Each row is a point. Each copy is the shape, with its points in the same order, turned, moved and blurred by noise. Some copies are also mirrored. Which?
In the rows, 128 means zero.

Shape (6 x 3)
[[185 180 104]
 [160 159 116]
 [ 98  55  84]
 [176 113  89]
 [113  98  88]
 [164 134 135]]
Copy 1 (6 x 3)
[[123 207 170]
 [122 178 147]
 [ 84  54 138]
 [116 136 184]
 [ 82 108 141]
 [146 160 143]]
Copy 1 is: mirrored
Copy 2 (6 x 3)
[[153  69 172]
 [146 105 160]
 [ 97 155  57]
 [144  85 104]
 [102 136  96]
 [165 117 139]]
Copy 2 is: mirrored
Copy 3 (6 x 3)
[[171 166 111]
 [148 141 123]
 [ 91  35  89]
 [164 102  88]
 [101  80  95]
 [158 116 138]]
Copy 3 is: only turned

Shape (10 x 6)
[[ 53  98 130 184 101 184]
 [ 76  86  76 137 105 152]
 [136 105 155 122 174 181]
 [115  73 111 189 142 165]
 [147 196 148 163 149  43]
 [130  97 153 118 161 162]
 [153 158 119 121 176 169]
 [149 197 119 122 110 100]
 [116 115 141 140 155 145]
 [196 116 126  99 125 169]]
Copy 1 (10 x 6)
[[176  87 190  22 154 118]
 [185 105 181  96 169 159]
 [132 174 130  77 136  99]
 [133 144 208  70 175 103]
 [ 98  56 113 168 134  37]
 [130 158 125  79 144 108]
 [155 174 132 131 107  75]
 [139  76 132 165  87  91]
 [130 135 138  97 156 100]
 [113 177 137 126  93 135]]
Copy 1 is: mirrored
Copy 2 (10 x 6)
[[ 52 188  71 104 152  91]
 [120 148  48 142 151  86]
 [158 169 131  61 111 113]
 [113 209 100 135 119  95]
 [ 82  62 186 138  62 129]
 [153 160 113  77 108 131]
 [155 131 166  79 137  83]
 [109  64 171 127 137 125]
 [127 153 117  93 104 112]
 [185 147 153 106 156 150]]
Copy 2 is: mirrored
Copy 3 (10 x 6)
[[ 47  90 154  62 108 152]
 [110 101 130  88  72 180]
 [136 153 130  66 148 102]
 [ 81 135 139  85  75 110]
 [140 110 178 230 159 100]
 [145 135 124  83 139 105]
 [140 185 137 112 158 135]
 [133 130 130 196 167 160]
 [124 129 144  99 133 116]
 [141 174  61 113 148 127]]
Copy 3 is: only turned

Shape (13 x 8)
[[110 158 123 163 103 134 100 125]
 [200 145 162 116 152 119  70 133]
 [162 121 115 188  86 187  98 100]
 [153  97 176 132 200  91 120 110]
 [ 98 105 192 115 145  80 123 100]
 [186 129 149 114 113 107  85 177]
 [140  62 188 118 144  88 147 108]
 [196 117 118 146 134 161 166  45]
 [181 146  97 191 119 164 155 106]
 [167 137  77 160 101 124  86 100]
 [127 129 179 100 115  98 121 135]
 [175 141 159 162 126  72  89 126]
 [131  69 160  99 181 102 154 106]]
Copy 1 (13 x 8)
[[129  97  87 106 129 116 127  94]
 [107 154 102 131 195 169  67 118]
 [149 105  85  56  97 171 106 105]
 [169 162 160 166 180 141  67 102]
 [163 104 137 197 137 117  70  93]
 [ 64 128 122 114 168 134  53 122]
 [160 131 169 178 125 150  36 108]
 [176 181 103 117  80 192 105 148]
 [151 165 104  62  98 139 123 150]
 [106 156  79  99 104 150 121  75]
 [115  98 121 171 145 123  68 127]
 [125 157  90 122 153 102  51  92]
 [156 142 196 187 136 153  77 115]]
Copy 1 is: only turned
Copy 2 (13 x 8)
[[145 105 154 163 150 164 129 112]
 [155 148 192 134  54 159 160  76]
 [157  67  99 179 103 142 123  59]
 [141 112 220  82 101 105 174 102]
 [133 136 176  96 166 114 203 115]
 [160 160 157 144  61 145 158 127]
 [125 118 158  88 120  76 203 120]
 [ 98  31 145 125  74 137 167  64]
 [143  22 139 166  78 150 126 100]
 [105 100 148 202  95 140 113  84]
 [141 152 154 106 129 146 187 135]
 [156 129 206 176  99 132 182 116]
 [107 108 179  65 115  89 161 122]]
Copy 2 is: mirrored

Shape (16 x 11)
[[158 163 100 134 159 124  72  64  75 113  99]
 [119 122 113 152  50 113  71  96 132 204 111]
 [187  73  59 145  84 111 107 112 193 132 148]
 [141  71 128 105 142 151 121 108 158 184 140]
 [120 121 148  67 128 164 159 136  68 155 190]
 [147 166 168 124 157 158  85 138 120 157 175]
 [135 109 125 117 178 109 150  78 164 172 182]
 [ 94 117 113 140 131 181 137  27 135 172 142]
 [ 92 170 226 126 150 130 189  99 170 164 129]
 [110 169 168 132  33  42 102 169 166  50 155]
 [ 97 135 132 180 167 151 160  92  97 161 113]
 [156  79 175 147  72 134 102  75 105 105 157]
 [133 127 125 153 176 152 101 120 142 139 125]
 [108 122 130 137 153 122 189 100 151 183 103]
 [115  96 109  88 144 132  63  97 146 118  90]
 [138 176 105  98 141 187 122 103  84 178 100]]
Copy 1 (16 x 11)
[[122 134 165 137  54 102  45 184 111 134 132]
 [123 165 146 199  63 169 152 125  83 182 130]
 [170 152  82 220  93 108 128  77 161 172 159]
 [139 160  99 161 106 146 154 101 110  82 156]
 [ 77 146  73 117  96 171  89 123 105  66  70]
 [ 73  93 152 130  76 114 131 104 122 101  94]
 [106 108  87 177 136 113 117  98  70  85 162]
 [ 65 140  78 162  87 147 122 159  65 123 194]
 [ 70 106 125  72 191 127 158 126  44 117 127]
 [103 130 177 155 202 154  75  53 145 229  58]
 [102  89 105 139 133 147 125 201 101 116 148]
 [ 77 212 139 182 135 124 107 138 126 132 112]
 [104  89 134 142  96 124 120 148 145 117 155]
 [144 104  80 126 144 148 150 161  76 114 154]
 [146 154 154 132  89 157  73  99 123 129 195]
 [112 121  99  92  35 140 108 165  78 123 120]]
Copy 1 is: only turned
Copy 2 (16 x 11)
[[166 118 210  92 131  85 152 135 147 140  76]
 [136  64  81 116 167  65  99 178 169 139 123]
 [157 170  67 138 154 105 133 216 142  76  87]
 [121 130 111 142  82 143 113 191 154 127 147]
 [116 112 105 153  38 154  88  96 178 159  89]
 [101 164 136 120 105 106 103  97 140 184 133]
 [150 141 114 121  65 140  93 184  79 146 116]
 [134  67 112 102  59  88 170 180 112 150 115]
 [ 83  83 120 117  99 171  86 102  45 147 161]
 [167 139  41  91 211 119  75  27 121  72 111]
 [136  64 141 153 109 141 157 154  92 190 103]
 [166 105 115 174 101  58 129 110 134  83 135]
 [128 149 143 123 127 147 155 154 125 167 129]
 [114  73 115 137 116 180 122 184  88 151 110]
 [164 118 143  87 122 148 161 162 181 100 148]
 [ 73  87 169 104 101 131 138 150 178 170  81]]
Copy 2 is: only turned

Shape (17 x 12)
[[144  76 118 152  36 151 175  83 103 168 120 193]
 [174  68 172 122  97 109 148  85  74 156 146 162]
 [ 73 158 142 101 148  91 162  83 162 123 127 141]
 [129  74 118 183 126 148 158  74 136 129 180 102]
 [ 85  77 127 124 119  91 165  84 107 202 129 136]
 [ 85  88 122  71 168  77 112 158 176  73 112 133]
 [ 99 115 117 125 129 109  72 168 138 130 154 175]
 [154 114 121 159  62 157 139  98 107 127 179  62]
 [ 97  74 116 120 114 119  48 102 114 118 119 112]
 [120 118  44 153 148 158 173 117 101 117 128  64]
 [ 58 137 179  74 171 115 117 143 136 104 111 148]
 [140  80 112 127 101 183 124  72 120 121 181 140]
 [149  90 152 187 108 118 143  93 108 160 128 159]
 [ 84 128 129  74 153  56 115 138 195 131  94 128]
 [ 87 122 198 114 148 122 145 101 177 123  70 155]
 [ 92  72 112 169  77 134 124 117  94  68 180  96]
 [141 112  65 180 107 121 127  51  76  82 169  84]]
Copy 1 (17 x 12)
[[184 127 130  98 118 140 130 149 107 226  81 179]
 [195  44 120 142 122 148 110 152 115 175 135 188]
 [109  93 140  82 112  83  92 109 105 172 204  94]
 [156 106 178  95  90 105 142 153  66 113 142 175]
 [179  78 174 137  87 140 144  98 101 195 178 123]
 [ 99  84 151 159 175  58 153 158 145 127 208  60]
 [123 131 150 172 158 133  98 150 119 134 153  83]
 [181  84 149  56  96 158 147 180 107  87 115 160]
 [188  91 180 151 138  90 118 138 128  99 124  80]
 [ 97 101 137  86  72 130 194 105 118  81 107 122]
 [129 104  99 149 127  78  93 119 150 144 238  66]
 [191 116 121 108 140 108 130 149  69 127 113 147]
 [164  95 168 128 105 134 104 129 120 175 135 196]
 [109  80 173 124 177  90 122 101 151 159 210  49]
 [140 112 129 115 133  51  92 104 169 172 226 127]
 [154 101 153 111  76  99 150 218 105 102 102 117]
 [143  58 156  85  71 112 129 145  80  77  63 143]]
Copy 1 is: only turned
Copy 2 (17 x 12)
[[182 148 187  89  80 125  78 132 128 143 171 198]
 [175 149 195  92 115 113 130 151  94  84 181 136]
 [ 59 160 153 165 139 110 115 101 158 100 116 123]
 [189 175 154 173 149 178 133 141 153 130 159 140]
 [129 215 141 125 128 105  84 153 134  82 163 160]
 [ 92 151 127 174 163  97  86 122  80 130  69  52]
 [122 132  86 120 116  92 119 150 115 164 127  78]
 [225 121 138 137 123 178 114 129 186  89 143 124]
 [175 143  91 184 105  94  89 125  99 108 155  80]
 [163 117  99 178 203 186  62 145 156 104 137 160]
 [ 46 148 119 139 128 124 101  98  97 100 127  56]
 [175 122 159 170  89 172 121 161 128 131 161 133]
 [172 166 150 104 136 117 138 113 119 128 183 157]
 [ 78 172 107 157 144  70 103 105 109  99  58  96]
 [ 73 178 147 139 117 128 120  48  87 108 121 118]
 [207 138 149 161 142 154  70 130 169 144 169  65]
 [213  98 147 205 175 130 101 139 181 111 189 133]]
Copy 2 is: only turned

Shape (18 x 12)
[[143 116 123 104 144 144 129 122 119 131 115 135]
 [132 141 112 103 139 136 137 136 134 130 144 121]
 [107 137 154 123 128 129 144 127 142 134 140 120]
 [127 143 131 141 148 150 125 122 148 147 143 114]
 [120 124 105 101 130 147 124 158 139 143 100 145]
 [120 109 118 106 138 140 142 127 151 129 148 158]
 [134 118 116 104 152 108 106 150 127 126 108 150]
 [130 131 152 152 128 137 107 127 146 148 153 121]
 [135 141 118 100 130 148 123 160 150 137  96 136]
 [114 121 111 117 132 139 110 125 150 133 150 114]
 [108 136 111 121 141 132 128 134 123 123 141 116]
 [129  54 105 111 202  87 134 144 136 145 120 118]
 [128 109 112 120 130 132 119 117 148 126 106 118]
 [121 106 113 132 138 146 125 139 113 139 140 114]
 [135 111 108 220 134 129 124 120 134 134 100 130]
 [112 137 119 128 160 151 120 122 144 129 124 143]
 [160 135 124 103 137  28 128 126 133 232 137 116]
 [110 107 115 115 132 120 119 120 125 165  95 148]]
Copy 1 (18 x 12)
[[126 143 145 140 127 133 166 113 122 128 136 128]
 [123 138 140 137 120 115 142 130 118 136 106 122]
 [131 120 138 138 111 113 121 153 137 116 137 125]
 [119 126 119 120 133 120 133 150 103 107 129 115]
 [162 136 120 137 118 130 146  95 120 142 117 112]
 [139 159 139 131 114 138 144 130 142 117 106 106]
 [132 137 143 112 112 149 135  96 124 158 128 128]
 [112 119 115 125 143 135 111 148 130 110 148 111]
 [159 120 132 129 124 117 146  99 109 141 117 107]
 [129 155 122 129 142 118 116 146 121 135 121 126]
 [117 137 120 133 115 114 136 138 122 139 113 136]
 [108 199 158 114  67 166 129 103  90 134 157 144]
 [147 152 139 123 135 118 138 109 124 122 136 146]
 [114 151 104 142 118 128 136 123 114 128 138 132]
 [110 123  86  93 128 135 123  84 132  68 156 166]
 [138 136 117 102 122 130 156 141 122 125 121 125]
 [124 102 190 169 108 210  62 126  66 123 125 155]
 [162 141 128 140 114 164 141 114 120 126 143 150]]
Copy 1 is: only turned
Copy 2 (18 x 12)
[[122 113 158 133 137 123 119 145 122 123 132 121]
 [ 96 136 131 121 142 129 130 143 133 113 133 130]
 [123 141 130 118 148 138 118 104 139 117 123 151]
 [104 137 131 109 146 158 106 137 136 119 102 140]
 [137 127 143 111 140 102 141 163 151 123 119 125]
 [107 122 150 104 121 123 146 122 132  93 120 119]
 [135 108 120 131 134 126 157 154 134 137 131 109]
 [117 127 122 118 121 162 113 129 132 122  91 158]
 [126 115 130 104 153  97 129 163 156 132 113 121]
 [ 96 122 141 120 129 149 131 139 160 107 121 147]
 [109 145 131 128 134 144 127 140 145 114 144 135]
 [139  93 135 152 178 176 175 155 114  78 143  97]
 [128  96 152 112 141 140 128 146 150 119 138 138]
 [129 132 143 142 126 144 121 158 134  94 124 138]
 [178 114 127  84 112 194  98 162 117 120 139 149]
 [117 140 149 103 132 147 125 140 148 132 119 110]
 [105 110 110 129 200 152 212 159  69 145 111 200]
 [152 123 164 120 147 142 159 150 132 130 120 143]]
Copy 2 is: only turned
Copy 3 (18 x 12)
[[141 113 138 120 146 128 150 132 133 133 117 128]
 [130 123 116 117 143 137 119 114 120 123 103 120]
 [150 130 113 130 124 132 107 112 121 129 138 143]
 [148 115 106 141 106 148 122 126 124 113 118 122]
 [165 133 146 118 164 141 129 135 129 136 115  98]
 [145 118 128 125 154 122 133 118  92 106 135 117]
 [135 122 145 121 176 133 129 143 154 110 130 115]
 [135 120 124 136  97 157 108 144 120 115 141 134]
 [161 122 137 141 162 145 120 132 134 144 113 102]
 [133 138 104 117 130 138 120 146 105 112 118 115]
 [135 137 111 107 130 122 115 123 134 113 115 115]
 [143 167 139 131 182 127 174 153 145  54 117 156]
 [138 144 118 136 144 133 147 146 127 136 134 113]
 [144 141 137 104 115 131 136 137 124 109 111 126]
 [143 156 144 157  72 140 162 136 159  99 163  86]
 [157 108 112 132 130 118 129 135 128 110 126 106]
 [116 139 109 102 178 249 150 102 160  86 151 168]
 [166 133 129 100 153 152 155 144 137 126 153 116]]
Copy 3 is: mirrored

Shape (18 x 12)
[[182 141 120 132 136 168 134 133 136 128  78 152]
 [172  92  64 154 166 166 122 130 101 105 111 131]
 [186 103  82 157 194 142 163 115 134 132  90 174]
 [157 158 119 148 162 155 148 195 131 174 183  94]
 [102 112  98 104 110  86 161 174 171 109 129  76]
 [157 153 132 104 138 138 167 187 105 146 184  97]
 [180  78 105 116 166 172 121 119 109 122 110 158]
 [100 138 133  83 150 139 143 192 175 158 207 125]
 [127 134 119 149 162  94 111 168 190 122 159  95]
 [104 123  46 158  67 104 115 151 190 114 102 150]
 [130 121  70 156 181 199 135 109 117 114  92 131]
 [112 162 116 111 176 119 143 127 132 193 141  88]
 [138  65  53 158  82 162 108 106 207 102  74 128]
 [ 95 123 162 118 145 106 122 236 104 187 176 110]
 [114  86  98 189  86 131 151  87 165  92 121 150]
 [204  95  67 141 132 157  89  72 102 117 113 159]
 [ 85 142 152 134  95 105 105 181 182  96 143  93]
 [129 105 144 138 124 125 143 180 166 175 152  74]]
Copy 1 (18 x 12)
[[142 130 121 183 149 125 103  79 118 161 108 101]
 [ 85 107 115 174 167 157 117  87  80 128 168 122]
 [114 157 148 175 135 145 124  50  60 141 147  99]
 [105 157  78 101 111 105 126 104 169  89 157  97]
 [142 120 202  88 152 135  83 109 181 111 176 124]
 [126 125  93  97  92  93 111 103 160  93 145 146]
 [115 121 122 191 128 150 124  90  86 170 164 128]
 [111 179 142 104  96  75 117 147 193 128 186 126]
 [118 187 162 131 143 148 101 139 173  87 154 102]
 [151 126 204 154 238 117 142 107 169 121 158 110]
 [ 84 121 115 161 183 124 111 109  62 153 141  92]
 [ 97 147 137  77 100 129 137 134 140 130 111  95]
 [160  98 191 202 221 153 118 109 130 162 191  63]
 [120 188  84  51 124 131 130 118 201 127 171 168]
 [191 121 171 156 206 126 132 134  85 121 187 111]
 [117  86 128 230 153 176 162 102  81 137 134 124]
 [161 156 163 118 176 131  75 166 204 112 153 135]
 [158 157 120  91 119 146 114 120 187 125 180  91]]
Copy 1 is: mirrored
Copy 2 (18 x 12)
[[154  33 155 115 166 139 122 111 146 136  97 136]
 [129  53 138 127 162 154  33 104 175 140 111 148]
 [175  37 184 130 130 168  60  71 160 117  80 133]
 [ 57  73 148 187 130 126 133  62 191 169 117 138]
 [103 133 126 108  95  85 113  98 161 149  70 204]
 [ 50  87 133 149 108 115 143 101 200 143 104 118]
 [148  46 133 112 135 181  72 110 158 139 115 119]
 [ 52 113 118 122  72 108 147  40 147 176 133 135]
 [ 98 121 180 143  97 114 102  82 133 183 124 188]
 [156 107 134 106 158  47  70  67 100 178  73 171]
 [138  55 142 115 190 164  61  61 162 104 134 169]
 [ 88 142 159 154 141 163 143  47 160 121  94 143]
 [215  86 110  85 169 108  58  84 139 190  94 198]
 [ 24 103  90 195  81 126 139  94 115 143  96 134]
 [219 103 123 127 124  72  69  84 138 130 132 164]
 [178  75 151 115 195 160  35 125 172 162 117  92]
 [102 126 130 123 108  74 141 112 108 169 136 196]
 [104 101 105 169 101 123 146  83 165 175  89 178]]
Copy 2 is: only turned
Copy 3 (18 x 12)
[[132 158 105 117 147 115 135 118 152 146 160  64]
 [ 85 145 124 104 163 113 128  78 156 115 207 120]
 [112 160  79  92 198  72 117 110 157  96 175  92]
 [177 147 137 105 108 149  80 173 139 104 202 152]
 [ 99  72 152  68 118 151 160 194 119 108 144 127]
 [186 108 125 119  85 132 124 163 141 103 194 147]
 [122 144  76 118 176 118 148  83 148 130 184 113]
 [190 110 104  51 102 161 116 181 124 134 153 188]
 [118 105 155  83 155 132  95 190 140 140 141 160]
 [ 65 118 157  33 129 156 111 122 145 106  88  85]
 [ 82 200 110  90 147 100 145  97 128 128 190 122]
 [130 134  86 123 102 113  94 185  79 104 163 150]
 [ 63 144 159  55 194 172 147  86 108 128 118  65]
 [151 111  88 130  85 194 112 203 176  96 157 193]
 [101 154 168  83 173 123 158  95 126  91  81 104]
 [ 99 132 113 127 176 100 103  20 133 134 164  91]
 [111 106 169  97 117 166 144 191 147 166 103 152]
 [149 117 135 117 142 191 118 194 116 102 158 139]]
Copy 3 is: mirrored
Copy 4 (18 x 12)
[[ 93 122 115 102 146 142 155 106 112 157 130 182]
 [105 104  88 120 126 139  94  96 155 174  84 158]
 [104 151 100 122 121 135 115 129 156 186 104 219]
 [198 154 149 102 147 171  87  91 112 160 152 125]
 [121 141 132 138  96  86  67  92 116  95 194 122]
 [207 116 128 132 151 147  99 110  99 139 170 128]
 [108 104  97 126 160 131 134 126 176 159 101 169]
 [186 163 189 168 161 137 104  94 145 112 184 110]
 [112 171 147 136 106 168  73 102 140 132 187 110]
 [ 62 165 141 141  75 123  96  57 106  65 110 153]
 [ 96 123 124 121 117 111 128  90 144 211  82 148]
 [178 192 120 120 108 116 139 115 128 165 163 103]
 [  7 154 127 109 131  92  89  86 131  98  84 147]
 [227 121 174 103 103 160 114 101 164  92 188 106]
 [ 51 136 156 142  90 112  87 150 104 109  79 147]
 [ 76 121  50 133 147 157 134 129 144 145  57 151]
 [ 96 124 184 134  96 146 100  94 108  86 198  85]
 [155 159 158  80 135 127  83 122 131 106 174 107]]
Copy 4 is: mirrored
